Every row gives one point. Each copy is the shape, with its points in the same order, stretched, turned, moved and blurred by noise. Some copies are also mirrored. Which?
In the rows, 128 means zero.

Shape (7 x 2)
[[ 82  51]
 [142 114]
 [132 176]
 [145 131]
 [ 97  88]
 [118  88]
 [145 189]]
Copy 1 (7 x 2)
[[106  45]
 [139 106]
 [118 159]
 [146 119]
 [109  76]
 [127  80]
 [132 172]]
Copy 1 is: only turned
Copy 2 (7 x 2)
[[  7 115]
 [121 118]
 [193 150]
 [153 126]
 [ 58 132]
 [ 76 114]
 [221 159]]
Copy 2 is: only turned
Copy 3 (7 x 2)
[[214 161]
 [134 104]
 [ 70 126]
 [119 100]
 [178 148]
 [167 129]
 [ 55 111]]
Copy 3 is: mirrored
Copy 4 (7 x 2)
[[119 192]
 [102 125]
 [149 110]
 [111 119]
 [128 169]
 [108 149]
 [141  91]]
Copy 4 is: only turned

Shape (9 x 3)
[[127 102 196]
 [177 110 132]
 [198 144 164]
 [171  91 105]
 [111  82  63]
 [ 97 119 195]
 [128 107  67]
 [ 69 113 100]
 [ 84 171  82]]
Copy 1 (9 x 3)
[[166  75 123]
 [123 128 173]
 [ 97  91 178]
 [134 158 176]
 [161 205 138]
 [155  77  99]
 [134 200 144]
 [157 169  88]
 [ 90 168  92]]
Copy 1 is: only turned
Copy 2 (9 x 3)
[[139  38  98]
 [114 103  60]
 [158  64  36]
 [ 85 132  70]
 [ 74 192 136]
 [164  45 136]
 [ 97 189 124]
 [130 163 178]
 [178 193 179]]
Copy 2 is: only turned
Copy 3 (9 x 3)
[[116 202  95]
 [125 165 146]
 [ 64 160 156]
 [130 155 153]
 [193 133 136]
 [111 179  71]
 [170 107 140]
 [190 113  88]
 [147  54 101]]
Copy 3 is: mirrored

Shape (10 x 6)
[[ 89 133 149 125 107 116]
 [108  96 154  98 151 133]
 [ 85 237  79 131 139 126]
 [116 156 126 117 140 102]
 [ 81  83 135 115 111 149]
 [ 85 142  99 139 131 104]
 [107 125  97 123 124 103]
 [ 95  84 119 135 141 127]
 [ 91  91 105  87 121 108]
 [249 142 161  98 120 159]]
Copy 1 (10 x 6)
[[147 139 140 145 136 153]
 [130 131 152 140  81 109]
 [171  82 104 169 246 132]
 [144 138 139 166 153 114]
 [135 121 157 103  92 145]
 [154 119 167 144 166 130]
 [143 135 159 132 153 114]
 [125 117 181 113 104 126]
 [156 145 170 119 114 107]
 [ 40 176  28 150 100  78]]
Copy 1 is: only turned
Copy 2 (10 x 6)
[[113 142 145  86 124 120]
 [129 187 128 143 123  78]
 [189 130  73  69 120 196]
 [161 130 116 112 151 129]
 [ 72 182 152 103 104 105]
 [123 131 113 106 146 142]
 [125 140 132 133 149 145]
 [ 80 170 125 136 129  94]
 [ 93 194 154 130 166 121]
 [207 112 159 217 117 143]]
Copy 2 is: only turned
Copy 3 (10 x 6)
[[136 109 127  99 162 109]
 [151  96 143 139 165 129]
 [147 115  73  56 143 187]
 [148 126 112 103 130 139]
 [139  99 145 127 208 129]
 [149 127 137  88 180 157]
 [147 139 127 109 169 151]
 [142 118 165 121 197 152]
 [167 128 137 125 206 134]
 [ 69 135  19 207  15  77]]
Copy 3 is: only turned

Shape (12 x 8)
[[123 115 139  84 106 159 134 101]
 [ 70  91 129  93 128 157 110 150]
 [153 121 150 181 150 118 126 100]
 [113 175 114 159 175 114 146 142]
 [113 158 144  88 120 114 108 143]
 [114 114 145  97 123 172 152 105]
 [121 105 103 129 126 163 140 125]
 [132 142 126 111 148  89 131 100]
 [105 100 141 181  98  97 130 162]
 [ 69 149  82 178 117 164  79  95]
 [ 99 138 114 123 116 147  45 136]
 [137 117 143 146 107  99 133 154]]
Copy 1 (12 x 8)
[[ 96 142  68 107 135 138 126 142]
 [137 134  61 149 147 103 102 134]
 [109 126 169 117 165  96 161 142]
 [ 92 114 167 181 123 129 141 116]
 [118 115  98 118  92 138  91 107]
 [ 83 149  74 120 140 120 137 164]
 [105 142  93 143 159 118 150 121]
 [136  87 146 135 124 143 137 138]
 [196 167 143 136 129 116 125 106]
 [ 88 148 118 163 199 150  84  89]
 [107 124  89 122 150 128  70  75]
 [172 142 131 117 107 119 136 106]]
Copy 1 is: only turned
Copy 2 (12 x 8)
[[119 165 150  99 129  85  65 120]
 [160 192 142 114  96 141  54 114]
 [140 112 134 158 120  83 131 152]
 [159 100 131 158 156 165 126 157]
 [130 127 122 117 125 135  86  86]
 [130 166 149 120 153  88  61 124]
 [142 167 147 111 133 123  93 162]
 [158  90 126 114 133 113  95 125]
 [192 174 110 127 108 118 156 129]
 [145 144 233 123 104 168 123 142]
 [115 152 170 123  67 159  87  97]
 [157 143  89 122 120 111 132 126]]
Copy 2 is: mirrored
Copy 3 (12 x 8)
[[166  84 164 133 174 150 102 131]
 [133  55 121 152 167  95 150 149]
 [ 74 110  97  99  87 129 115 122]
 [101 137 129  89  76  75 173 102]
 [164 140 135  86 152 101 118 165]
 [165  58 170 136 160 145 119 116]
 [121  81 129 154 146 132 148  90]
 [121 160 140  95 105 134 122 156]
 [123  98  36 132  95 136 137 137]
 [ 77  98 128 196 145   7  81 111]
 [ 96 123 101 139 189  41  98 154]
 [139 123  72 102 117 156 140 136]]
Copy 3 is: only turned

Shape (13 x 9)
[[134  74 124 234  67 117 152 146 134]
 [114 138  91  89 185 141 125 175 156]
 [ 37 117 139 132 146 132  58 143 100]
 [174  97 108 134  77 137 170 143  98]
 [161 155 110  96  82 138  43  49 167]
 [ 91 162 124 147 118  62 157 171  75]
 [ 54 168 151 213 107 123 172 171 104]
 [ 68  96 197 139 145  75 180 148 171]
 [187 131  87  82  48 110  66 137 141]
 [194 190  90 106 124  54 124 149 104]
 [127 127 127 176 158  61 146 151 163]
 [146 117 166 193 185 128 139 175 118]
 [ 96  94 120 151 143  93 171 113 134]]
Copy 1 (13 x 9)
[[131 217  89 119 137 147 213 105 182]
 [181 158 176 128 144  81  98 121 135]
 [ 87 147 102 197 169  84 126 182 137]
 [142 172 119  43 123 148 164  93 147]
 [138 110 189 140  76 101 209 185 119]
 [ 79 221 103 130 107 105  97 114 127]
 [114 214  52 183  87 102 110 124 179]
 [124 200 133 166 137 224  99 105 117]
 [136 163 160  69 104  96 184 195 140]
 [ 95 188 174  75  72  87 134 133 129]
 [118 217 163 166 126 139 136  99 147]
 [103 175 149 140 144 127 123 104 217]
 [133 192 142 123 133 176 154  70 113]]
Copy 1 is: mirrored
Copy 2 (13 x 9)
[[ 89 173 144 204  81 247 114  54 157]
 [151  72 106 188 133 114 108 174  86]
 [149  93 138 107  43 147 103 123 105]
 [ 83 165 144 150 154 176 109 132 159]
 [ 85  50  80 141 112 124 203 135 186]
 [158 210 160 164  91 107 146 148 114]
 [188 208 130 176  94 124 113  51 142]
 [173 103 240 193 140 141 111  65  90]
 [ 69  93 102 180  99 125 172 194 210]
 [139 179 101 198 123 104 222 214 152]
 [153 141 149 235  98 178 170 105  91]
 [206 140 125 195 135 236 139 102 130]
 [110 139 192 153 116 172 122  89  62]]
Copy 2 is: only turned

Shape (17 x 11)
[[134 158 172  66 107 192 184 171  82 138 112]
 [ 92  85 177  87 112 109 119 115  89 119 118]
 [131 115 143  66  95  68 191 159  62  95 168]
 [145 211 141 132  98 132 149 187 149  92 147]
 [114 139 134  80  94 153 193  66  79 151 141]
 [159 174  90 120 125 186 124 132 118 100 126]
 [187  72 134  98 142 119 196 175 104 159 130]
 [ 67 133 127 112 120 133 115  89 131 136 125]
 [105  76  73 122 129  30 136 180  64 234  45]
 [104 185 130 138  99  57 141 111 142 111 140]
 [114  99 149 208 110 124 137 120 135 181 196]
 [119 134 151 128  83 123  92 120  94 163  60]
 [ 97 175 128 181 143  68 171 140 109 124 145]
 [ 80  98  81 109  52  85 101 171 139 122 119]
 [166 129 113 119 114 143 103 136  67  61 133]
 [138  83 246 156 110 111 157 103  96 111  78]
 [186 176 143  77 131 162 154 165 110 152 167]]
Copy 1 (17 x 11)
[[176 140 122  72 226 149 195 153 141 190 122]
 [ 79 137 111 134 166 127 193 171 150 128  86]
 [ 88 120 166  97 128 171 209 138 102 195  40]
 [209 117  81 104 157 212 130 129  96 147 109]
 [116 123 126  67 159 127 184 101 199 162  87]
 [162 155  71  98 152 142 124 115 116 167 174]
 [119 142 221 133 149 114 153 164 120 199 106]
 [124 111  70 147 134 151 188 119 176  99 131]
 [161 112 189 218 134  27 249  87 111  97  81]
 [162  99  80 151 117 175 150 102 134  93  40]
 [128  95 168 106 102 160 123 162 150  36 110]
 [148 144 100 152 214  79 179 124 138  81 113]
 [189  81 101 122  76 152 152 143 128  83  46]
 [107  87 107 199 141 157 202  80  94 105 131]
 [ 97 163  79  89 139 133 127 149  66 178 131]
 [ 99 113 136 118 203  68 128 223 166 120  42]
 [182 187 150  83 183 189 143 148 128 189 116]]
Copy 1 is: only turned
Copy 2 (17 x 11)
[[ 64 192 127 154  97 158 190  45 136 157  61]
 [147 118 128 183 153 152 155 142 115 176  98]
 [ 64 168 115 118  84 125 155 148  20 225  74]
 [ 63 149 171  41  59 155 135 136 104  82  79]
 [115 151 147 127 122 110 226  97  82 212 112]
 [ 72 128 171 105 111 175 143  93  94 112 157]
 [ 77 165  89 165 112  57 119  83 124 199 152]
 [182 101 141  99 154 162 152 138 113 150 109]
 [229 175  67 242 137  25 109  81  81 112 124]
 [155 107 179  61  97 112 148 185  64 117  81]
 [196  87 128  97  48 103 115 167 191 160 179]
 [156 115 151 233 144 114 176 115 146  67 110]
 [179 148 194  77  51 102 101 153  95 156  90]
 [158 159  71 120 155 155 134 199  58  82 116]
 [ 65 118 184 158  98 186 127 126  62 132 155]
 [139 151 201 230 122  87 167 156 199 165 103]
 [ 42 113 123  90  62 121 142  48 121 146 109]]
Copy 2 is: mirrored

Shape (15 x 12)
[[135  90 121 142 139 154 115 154 120 122 113  98]
 [144 102 108  75 141 149  82 160 165  97 129 110]
 [106 128 118 144 116  97 130 149 138  94 127  96]
 [153 175 122  80 166  95 131 132 178 105 115 164]
 [119 148 104 127 143 136 115 136 140 144 154  72]
 [145 142 103 114 130 126 149 153 149 140 137 157]
 [134 206 137 132 124 165 147 114 112 156 123 126]
 [148 146  96 101 121 160 165 110 136 160 124  55]
 [153 182 128 159 152 104 122  96  97 124 123 169]
 [115 118 151 153 153 111 125  87 129 145 121 150]
 [140 109 130 180 137 167 164 107 168 169  78 148]
 [115 176 118  98 107  72 150 150 116 140  90 127]
 [144 156 108 121 112 113 117 124 161 144 104 135]
 [150  67 152 128 111 125 145  98 159 107 118 164]
 [139 142 142 127 128  70 124 154 159 147 131  58]]
Copy 1 (15 x 12)
[[ 78 102 150 134 133 103 112 100 139 101 156 131]
 [118 105 157 103  70 155  71 104 114 123 206  87]
 [145 140 127 140 146 113 137 104 181 122 156  98]
 [214  98 114  68 129 190  73 134 126 131 139 102]
 [159 126 161 171 126 121  95 101 135 158 164 153]
 [160 109  94 106 109 154 116 120 108 130 124 138]
 [182 131 155  93 159 156 149 130 118 166 112 205]
 [147 101 176 184  90 150  99 113 168 133 107 202]
 [173 136 118  77 200 141 124 178 132 161 104 144]
 [138 133 145 147 179 128 123 146 121  87 105 123]
 [120  85 115 142 169 145 146 127 121   7 102 201]
 [216 130 134  81 115 100 144 148 169 151 108 119]
 [194 112 129 110 118 143 131 161 130 111 151 142]
 [ 80 105 126 148 118 182 146 138 138  40 112  90]
 [183  74 176 184 131 103 139 105 169 142 167 103]]
Copy 1 is: only turned
Copy 2 (15 x 12)
[[ 94 168 128 138 108 148 123  65 136 170  87 133]
 [102 128  99 150 176 125  93  84 161 177 106 155]
 [140 131 143 151 123 120 135 119 129 152  81 144]
 [193  75  97 120 176 107 121 104 107 113 150 142]
 [ 98 131 107 197 125 144 161  97 126 137 118 169]
 [154 147 113 114 146 138 134 114 128 110 138 153]
 [130 104  85 142  95 173 188 132  93 123 184 161]
 [132 165  83 209 118 185 135 110 127 169 140 141]
 [152  83 140 113  90 131 134 100  96  76 142 137]
 [101 128 130 136 101  94 132  89 107 107 125 106]
 [111 190  93 104  85 115 129  79  58 144 147 129]
 [188 113 132 121 161 168 136 158  98 111 112 114]
 [137 121 110 127 153 128 104 138  85 131 145 153]
 [129 162 141 109 123  88  73 101 148 169 132  93]
 [146 119 166 184 161 131 156 103  92 178 121 137]]
Copy 2 is: mirrored
Copy 3 (15 x 12)
[[118  97 110 146 142 112  99 154 142 133 105 111]
 [ 99 142 135 177 122  81  96 107 168 131  98 174]
 [130 122 105 170 143 164 161 140 162 141 133 116]
 [124 223 140 156 108 133 150  94 171 102 146 168]
 [175 107 132 168 118 134 129 134 131 158 133 109]
 [137 176 138 141 129 106 159 151 127 130 128 139]
 [168 109 136 107 133 161 140 102  92 109 164 109]
 [189 102 108 171 143 115 140 109  94 134 116  68]
 [118 166 156 120  93 177 158 125 121 118 163 113]
 [133 161 104 101 109 181 103 131 132 156 119 126]
 [176 157  54 100 135 146 103 178  91  91 119 104]
 [142 143 150 138 173 195 173 109 158  99 123 136]
 [153 162 130 154 132 165 143 118 123 100 123 145]
 [ 75 182  80 135 139 120 118 127 119 152  91 134]
 [172 140 127 198 172 189 143 130 143 156 132  96]]
Copy 3 is: only turned

Shape (16 x 12)
[[134 124 167 112 108 152 147  96 163 158 133 100]
 [136 138 132 109  99 176 108 155 168 116 151 101]
 [149 134 125 126  89 118 130 110 138 127 141 103]
 [111 160 140 145  92 104 146 147 150 105 109 107]
 [144 153 178 157 115 109 129 149 168  88 148 120]
 [140 109 139 168 148 131 147 165 169 157 145 168]
 [111 125 145 138 101 120 142 137 101  90 152 154]
 [ 99 124 132 181 108 131  97 121 166 133 107 116]
 [131 137 135  98  87 138 132 108 175 107 144 178]
 [129 107 127 117  94 110  71 133 155 168 119 104]
 [101 122 121 110 131 123 144 152 121  91 136 147]
 [143 138 127 172  90 109 114 143  89  84  37 105]
 [139  84 201 103 169 127 126 160 120 131 104 102]
 [117 133 156 120 211 137 137 127  14 106 109 207]
 [117 166 133 101 105 134 118 143 126 131 124 134]
 [134 148 120 122 198 135 130 151 159  82 145 110]]
Copy 1 (16 x 12)
[[123  88 167 105 149  71 131 139 117 159 113 126]
 [117 133 162 147 125 102  83 132 121 202 127 142]
 [123 126 170 137 148 115 126 150 129 136 131 133]
 [144 172 112 135 138 122 126 168 155 145 128 126]
 [140 190 121 124 144 124 116 155 163 151 104 153]
 [159 122 106 122 171 136 141 102 130 136  88 116]
 [101 145 133 139 129 174 121 133 154 124 128 141]
 [152 172 138 123 109 141 144 151 158 136  87  91]
 [121 105 146 120 158 102 111 118 170 156 138 114]
 [175 161 163 135 101  70 131 136 115 141 124 127]
 [102 147 119 149 124 135 103 126 140 129 142 129]
 [117 227 141 108 101 200 163 162 141 124 147 112]
 [101 168 122  90 108  65 129 121  81 136 118 173]
 [ 49 126 115  67  81 211  93  94 106  48 143 134]
 [131 132 140 125 109 110  92 154 128 144 149 137]
 [ 94 157 129 127 144 118  69 130 111 139 106 123]]
Copy 1 is: mirrored
Copy 2 (16 x 12)
[[116 135 114 143 153 149 138 133  88 162 135  95]
 [ 86 173  74 135 150 131 114 113 126 102 172 108]
 [121 124 106  95 148 162 139 150 105 121 152 101]
 [138 108  71  95 150 133 148 144 114 140 123 130]
 [131  84  91  90 152 143 124  98  99 128 164 137]
 [130 106 135 167 149 117 127 130 142 124 142 164]
 [170 111 107 105 117 165 144 107 141 166 167 140]
 [135 136  85 115 175 150 130 140 110 113  93 154]
 [110 126 119 102 137 182 180  91 115 165 165 155]
 [ 96 146  61 136 161 167 114 182 119  91 117 149]
 [130 149 106 120 105 133 120 121 145 164 155 144]
 [172 123  75  97  94 136 143 154  96  51  83 158]
 [117 138  93 193  81 112  74 128 100 133 152 139]
 [164 104 181 192   7 138 101  97 185 159 113 162]
 [107 131  80 132 123 152 138 137 151 134 124 123]
 [ 75 151 122 116 113  87  63 117 129 125 138 110]]
Copy 2 is: only turned
Copy 3 (16 x 12)
[[145 117 157 110 119 112 141  67  92  97 122  91]
 [ 89 116 164 112 112  82 146 102 125  72 125 150]
 [ 97 129 120 122 109 121 118 109  97 105 113 144]
 [117 110 141 121 127  98 110 154 121 102 136 185]
 [122 131  62 117 101  87  99 144 139  83 151 172]
 [134 174 107 104 151 131  96  84 172 155 169 147]
 [134 124 104 117  75 113 133 144 135 125 102 174]
 [127 116 128 145 164 146 108 133 154 110 160 142]
 [ 83 145 128  40  79 132 166  78 111 126 158 144]
 [ 84  94 116 125 135 119 144  80 105 145 125 141]
 [123 115 137  91 108  99 144 148 134 150 104 147]
 [123  89 136 221 124  98  86 208  94 132 140 190]
 [179  74 100 161 108  54 141 114  91 150 101  96]
 [222 151  91 187 101 129 178 183 101 197 111 105]
 [101 122 148 118 127  99 172 119  96 107 121 171]
 [140 159 116 104 160  88 130 191 151 123 131  86]]
Copy 3 is: only turned
